Rows are points. To make a cloud, some directions were put in groups of two or more. Within a group, all points are equally far from the middle, so they leave a hole (a ring in 2 directions, a hollow ball in 3). The other directions are filled evenly. Then the cloud was stretched, turned, moved and blurred a little. How many holes are there, and how many directions does each take, smallest first?
In the rows, 128 means zero.

Cloud:
[[114 181 104]
 [139 119  81]
 [175 146 142]
 [121  85 163]
 [166 129  93]
 [164  94 149]
 [ 75 103 135]
 [ 66 148 155]
 [ 95 175  96]
 [110 102  95]
 [ 81 114 177]
 [110 178 147]
 [128 119 190]
 [144 156  81]
 [171 113 161]
 [157 168 133]
 [120 182 132]
 [181 139 126]
 [132  99 182]]
Holes: 1 (3)

Cloud, 27 rows:
[[155 158 123 174]
 [164 148 135 116]
 [133 123  66 100]
 [160 137 126 159]
 [135 117 180 134]
 [133 142  82 143]
 [ 89 150 176  93]
 [124 145 152  49]
 [128 165  89 112]
 [149 164 170 123]
 [ 69 163 126  86]
 [124 101 117 170]
 [ 75 107  89 149]
 [ 63 144 115  67]
 [ 54 148 180 161]
 [108 161  95  61]
 [135  92 154 133]
 [103 154 174  86]
 [148 158 108 168]
 [144  99 147 143]
 [ 76  95 118 158]
 [110 127  70 135]
 [ 60 147 171 126]
 [110 174 176 109]
 [ 96 167  84 151]
 [155 108 119 139]
 [124  98 172 113]]
Holes: 1 (3)

Cloud:
[[160 113 145 145 173  54]
 [145 137 185 174 164 112]
 [175  84 139  83 152 134]
 [ 69 163 165 143 122  90]
 [109 150 152 102 146 190]
 [135 161 190 105 162 140]
 [ 96 121 157 154 105  80]
 [144 165 139  79 177 139]
 [102 174 181  94 106 144]
 [ 96  92 193 106 131 155]
 [ 72 137 183 144 129  92]
 [137 105 141 105 174  64]
 [180 113 134  72 155 135]
 [ 97 145 116 178 183 103]
 [147 154 195 153 153 122]
 [158 142 184 157 172 104]
 [102 147 158 135 189  69]
 [133 136 148 120 171 183]
 [126 152 200 112 101 142]
 [ 74 141 167 133 109  87]
 [101 118 133 179 183 125]
 [ 83 161 123 114 135 176]
 [141  84 148 116 110 178]
 [147 106 140 130 144  51]
 [131 185 182 117 147 128]
 [ 66 159 145 103 181 111]
 [ 75  86 164 114 135 149]
 [186  94 125 141 109 140]
 [150 165 113 143 170 154]
 [159  64 120 143 129 129]
 [180 100 146 149 149  66]
 [ 50 123 139 114 147 146]
 [193 105 114 134 114 138]
 [153 126 137 141 182 168]
 [160 108 152 129 171  60]
 [ 64 146 177 125 163  99]
 [121 184 126 126 175  64]
 [142  89 149 164 109  89]
 [ 91 126  97 113 108 144]
 [129 132 138 131 103 184]
 [ 98 117 134 167 107  95]
 [154 146 113 135  87 127]
 [ 88 116 186 119 179 130]
 [145 132  96 149 146  53]
 [ 70  91 144 130 139 151]
 [126 122 157 138 150 189]
 [156 162 106 135 174 153]
 [202 113 137 143 113 106]]
Holes: 3 (2, 2, 2)

Cloud (76 x 8):
[[141 192  87  76 120 142 101 142]
 [118 133  71 151 162 128 125 126]
 [153 138 114 110 142  67  82 184]
 [110 123 148 118 123 117  52  89]
 [169  73 137  78 143 127 160 151]
 [ 65 150 142 101 158 155 127 169]
 [123 118 179 149 106 166  77 119]
 [147 134 131 100 136 151  75 202]
 [124  99 142  80  66 133  93 145]
 [191 133 111  73  97 149 118  82]
 [ 75 140 132  80  97 119 102 124]
 [126  71 141 176 118 135 132 133]
 [ 87  97 166 109 163 118  91 195]
 [146 176 130  56 161 130  93 144]
 [185 118 142 132 101 133 159 167]
 [ 75 141 143 143 137 116 155 166]
 [141 112 136 106 106  73 149 122]
 [163 123 135  25 113 148 108 130]
 [193 155 154 127  87 152 104 113]
 [149  56 134 143 145 104  95 100]
 [120 168 136 136 124 129 109 195]
 [ 84 100 157 141 202 103 134 162]
 [135  60 130 111 175  91 109 113]
 [105 149 171  73 142 143 132 189]
 [162 145  62 135 143 162 112 136]
 [105  94 127 107 168  98 124  93]
 [ 95 106 142 133 181  78 104 187]
 [103 122 162 146  75 141 127 150]
 [ 97 117 204 147 133 147 142 165]
 [187  97 132 117 149 134 137 200]
 [105 153 144 160 161 143  75 145]
 [127 149 134 112  64 100 110 140]
 [174 131 160 109 184 106 134 182]
 [138 169 154 157 156 158  97 139]
 [146 130 135 102 208 163 126 133]
 [185 118  54 101 115 125  83 135]
 [109  68 155 116 133 129  98  84]
 [ 80 123 137  83 166 130  66 142]
 [192  84 124 137 180 104 117 183]
 [137 168 177  74  84 145 127 108]
 [148 163  85  67 114  96 116 162]
 [153 153 147 127 123  92 114  75]
 [127 154  94  73 166 139  75 124]
 [ 68 154 125 112 158 120  88 140]
 [202  86 135  87 108 101 111 135]
 [165 150 132  81 136 113  66  84]
 [135 144 130 112 197 157  80 141]
 [162 158 123  83 185 116 110 109]
 [ 76 122 192  77 113 152 137 152]
 [151  81 179 129 132 127 125  78]
 [177 126 100 111 155 157 159 191]
 [ 97 152 175 110 191 147 112 131]
 [166 102 125  88 134 134  98  66]
 [155 157 185  85  85 157 139 123]
 [193 131 122  57 141 109  70 131]
 [151 174 146  58 109 143 116  92]
 [190  86  86 126 161  75  90 141]
 [141 111 152 177 110 117 121  86]
 [ 82 157 193 110 145 137 139 155]
 [131 136 103 126 120 199 134 139]
 [119 142  96 129 105  91 143 162]
 [188 153 120 116 112 124  66  87]
 [128  93 132 194 121 111 110 133]
 [ 92 101 193 121  90 132 111 100]
 [148 141 173 142 113 186 104 109]
 [133  98  83 151 146 157  95 158]
 [148 119 130  89  88  75 124 134]
 [127 112 180  92  92 175  82 146]
 [108 172 190 101 123 159 141 143]
 [171 106 109  38 153 136 104 137]
 [155  74  93 166 147 100 100 167]
 [133 118 124  75 133 182 162 179]
 [177 127 105 158 176 104 150 182]
 [147 137 109  84  84 161  67  98]
 [187  93 117 179 128 106 128 151]
 [173 127 106  96 123 155  66 182]]
Holes: 2 (4, 4)

Cloud, 99 rows:
[[ 65 122 130 117 161 134 155 137 157]
 [129  59 126 157 115 120  45 125 107]
 [106 180 134 140 115 112 120 115 168]
 [133  89 134  72 136 166 115  85 119]
 [167 100 147 114 156  86 178 139 143]
 [147 146 171 136 208 126 190 117  87]
 [130 141 109 166 133 125 134 171 122]
 [113 143 142 173 127 151  57 114  87]
 [170 115  89 133  72  58 113 105 115]
 [ 98 127  84 127 201 138 113 143 111]
 [156  72 105 113 111 165  73 105  94]
 [ 97 126 100 157 109 134  59 127 102]
 [ 67 135 162 155 185  89 109 198 130]
 [100 184 127  95 154 190 101  99 123]
 [ 65 134 130 133 114  84 128 126  96]
 [132 115 103 179 148 161 131 143 174]
 [ 74 109 124 136 121  70 137 187  84]
 [120 134 143 145 148 114 121 189 153]
 [ 98  85 142 164 138  81 145 180  83]
 [144  99 181 133 188 156 101 145 144]
 [152 153 150 115 154 146 212 108  82]
 [ 92 106 150 151  97 127 141 125 113]
 [101 152 144 148  93  99  77 153  97]
 [133 173 123 191 142 125 116  98 151]
 [152  85  95 122 108  65 160 157 141]
 [101 119 122  95 137  78 121  90  76]
 [ 69 117 152 151 180  98 146 194 131]
 [108 182 129 109 131 134  60 108 100]
 [126 186 108 158 115 151 119  69  94]
 [139  94 107 181  99  90  78  99 119]
 [161 105 147 153 147 101  68 114 155]
 [151  91 125 178 124 120 199 123 102]
 [192  91 100 158 135  68 113 128  90]
 [ 68 107 137 146 191  78 136 164 126]
 [133  89 116 179 172 147 125 166  96]
 [143 112 124  82 139  66 177 148 116]
 [ 93 139 167 180 151 108  68 148 136]
 [126 104 116 116 179 155 121  72 107]
 [122 125  86  45 170 122 144 155 142]
 [143  97 119 169 150 175 126  68 127]
 [ 89 154 162 134 212 111 188 148  82]
 [108 108 108 138 153  73 193 157 135]
 [162  85 101  96 112 113 102 183 156]
 [162  81 145 167 157  79 104 101 154]
 [150  56 112 102 156 155 119 146  76]
 [123 110 172 156 180 149 156 166 128]
 [127 147 136 113 151  57 108 107 147]
 [121 116  90 123 101 203 112 108 102]
 [171  70 141 126 162 136 114 148 170]
 [ 98 162  98 154  99  57 151 112  77]
 [ 99 181 100 127 143  95 168 157  90]
 [169 124 152 117 203 170 133 103 125]
 [112 131  96 105 158 149 225 131 107]
 [133 164  98 166  96 166 116  76 129]
 [141  64 110 177 168 116 112 171 108]
 [146  98 105 131 142 157  97  65  88]
 [ 95 165 137  96  99 111 183 149 109]
 [119 118  87 160 145 135 127 176 152]
 [ 96 136 129 116  95 148 191  96 114]
 [107 109  78 119 137 116 103 151 186]
 [185 107  76  85 163 167 156 113 131]
 [152 136  73  69 118  95 193  96  96]
 [136 123 184 152 126 142  99 103 134]
 [164  53 101 127  88 144 150 136 133]
 [165  93 137 118 166  90 185 119 158]
 [141 151 114 144 111 149 114 142  88]
 [135 121 154 102  69 132 108 123 161]
 [ 93  90 138 142 156 122 174 189 133]
 [152  67 115 144 108 155 105  96  95]
 [ 92 173 143 100 214 140 159 152  86]
 [108 105 154 162 133 175  98 117  69]
 [156  73  83 150 118 108 135 166 145]
 [128 149  95  61 111 123  83  93 112]
 [122  75 139 152 169 156  95  88  99]
 [166 162 104 159 104 137 152 125 109]
 [162  64 120 114 193 139  83 161  85]
 [153  89 106 101 193 155 180 109 130]
 [190  82 133 108 137 156 153 145 152]
 [121 135 104  83 129  75 128  87  63]
 [118 141 138 183 164 163  79 121 133]
 [118 173 146  99 159  89 199 138  85]
 [ 92 101 153 142 107 155 138 119 115]
 [135  74 107 181 167 105 105 175 106]
 [135  84 155  99 172 158  71  92  97]
 [124  85 116 103 162 101 175 142 168]
 [144  75 115 128 203 159  67 125 118]
 [149 178 122 123 107 186 178  54  91]
 [152 117 123 205 116 118 138 104  68]
 [ 95 129 194 106 157 102  90 123 107]
 [ 83 159 153  91 211 169 153 149 114]
 [ 98 171 119  81 185 159 138 170  92]
 [133 121  99  43  97 111 167 111 111]
 [195  83 121 119 152 130 149 109  85]
 [126 130  85 139 134 117  87  76  71]
 [188 133 137 151 121 158 173 113 111]
 [148 129 150  89 183 121 187 115 146]
 [136 119 164 123  89 165 143 125 118]
 [102 163 150 113 216 150 173 139  87]
 [185 158 110 143 155 113 136 124 126]]
Holes: 3 (2, 2, 3)
